Each point is reached from the start by the listed moves, each made 0, 1 or 2 times, or once backwards (-1), plus a little noise. Is the number of moves made odd or even? Then give how often each move was made.
(in the rows, 100 means zero)

Moves:
(1): [141 101 103]
(2): [114 115 130]
(3): [84 77 106]
Start: [91 112 98]
Points:
[158 143 163] -> odd (1, 2, 0)
[36 97 65] -> even (-1, -1, 0)
[174 116 106] -> even (2, 0, 0)
[64 124 123] -> even (-1, 1, 0)

Moves:
(1): [105 89 102 101 104 113]
(2): [93 106 115 110 110 95]
(3): [112 114 99 64 77 86]
(4): [129 103 99 88 104 95]
(5): [71 100 123 109 81 66]
(6): [107 99 104 126 96 115]
Start: [95 113 88 87 111 97]
Points:
[122 76 74 77 141 122] -> even (2, -1, -1, 1, 0, -1)
[187 117 67 79 136 136] -> even (0, 0, 0, 2, -1, 1)
[101 100 93 48 94 62] -> odd (1, -1, 0, 1, 1, -1)
[78 100 121 85 73 42] -> odd (1, -1, 0, 1, 2, 0)
[95 142 103 22 72 17] -> odd (-1, 0, 1, 1, 1, -1)
[180 130 83 5 108 118] -> odd (2, 1, 2, 1, -1, 0)

Moves:
(1): [122 109 114 119 102 104 87 104 119]
(2): [101 92 87 100 101 113 112 95 98]
(3): [98 98 92 95 103 98 111 121 106]
(4): [73 108 89 96 93 84 82 92 96]
(5): [101 115 101 107 99 111 107 86 101]
(6): [106 88 93 97 84 90 103 99 118]
(7): [92 114 103 96 130 103 88 102 106]
(8): [83 92 110 107 94 108 100 93 112]
(9): [104 104 99 87 93 109 88 97 92]
Start: [96 99 94 100 109 115 98 96 92]
Points:
[48 144 67 95 195 149 145 107 84] -> even (-1, 1, 2, 0, 2, -1, 2, 0, -1)
[67 100 88 115 71 138 21 38 163] -> even (2, 2, -1, 2, 0, 2, 1, 2, 2)
[90 44 105 109 36 133 144 45 126] -> odd (-1, 0, -1, -1, 1, 2, -1, 2, 0)
[152 63 63 74 111 133 103 91 108] -> even (0, 2, -1, -1, -1, 2, 1, -1, 1)
[115 175 109 139 195 154 86 60 94] -> even (1, 1, -1, 0, 2, -1, 2, -1, -1)
[150 51 102 100 54 151 100 103 122] -> odd (1, 1, 0, -1, -1, 1, -1, 1, 2)
[147 119 110 70 118 124 59 90 88] -> even (0, -1, -1, -1, 0, 1, 1, -1, 2)

Moves:
(1): [100 99 115 111 105 106 78 101 91 112 92 115 104 101]
(2): [101 103 101 105 110 108 115 99 99 93 96 117 118 109]
(3): [115 105 93 90 99 86 103 92 104 96 100 88 105 91]
(4): [92 95 115 102 95 106 100 99 107 84 85 75 98 104]
(5): [102 103 99 91 83 100 96 102 101 100 104 104 90 100]
(6): [106 100 103 94 92 111 92 97 105 108 111 88 110 90]
(7): [95 95 105 93 99 105 96 98 95 96 101 108 111 103]
(8): [99 106 106 95 94 97 81 108 93 91 107 93 94 101]
(9): [103 107 122 95 95 93 107 89 103 94 112 102 108 93]
(10): [96 97 85 86 105 107 93 124 103 102 95 86 110 82]
(11): [90 115 100 95 118 103 92 95 102 97 98 101 113 93]
Start: [99 98 90 100 87 81 109 99 99 92 89 98 97 94]
Points:
[110 70 131 66 25 98 62 95 111 64 98 5 101 79] -> even (0, -1, 1, 2, 0, 2, 2, 1, 0, 0, -1)
[116 124 112 72 107 60 92 114 78 48 83 118 152 84] -> odd (1, 2, 2, 0, 0, -1, 1, 2, 1, 1, 0)
[118 68 28 58 75 79 100 122 99 111 110 64 112 62] -> odd (-1, -1, 1, -1, -1, 1, 2, 0, -1, 1, -1)
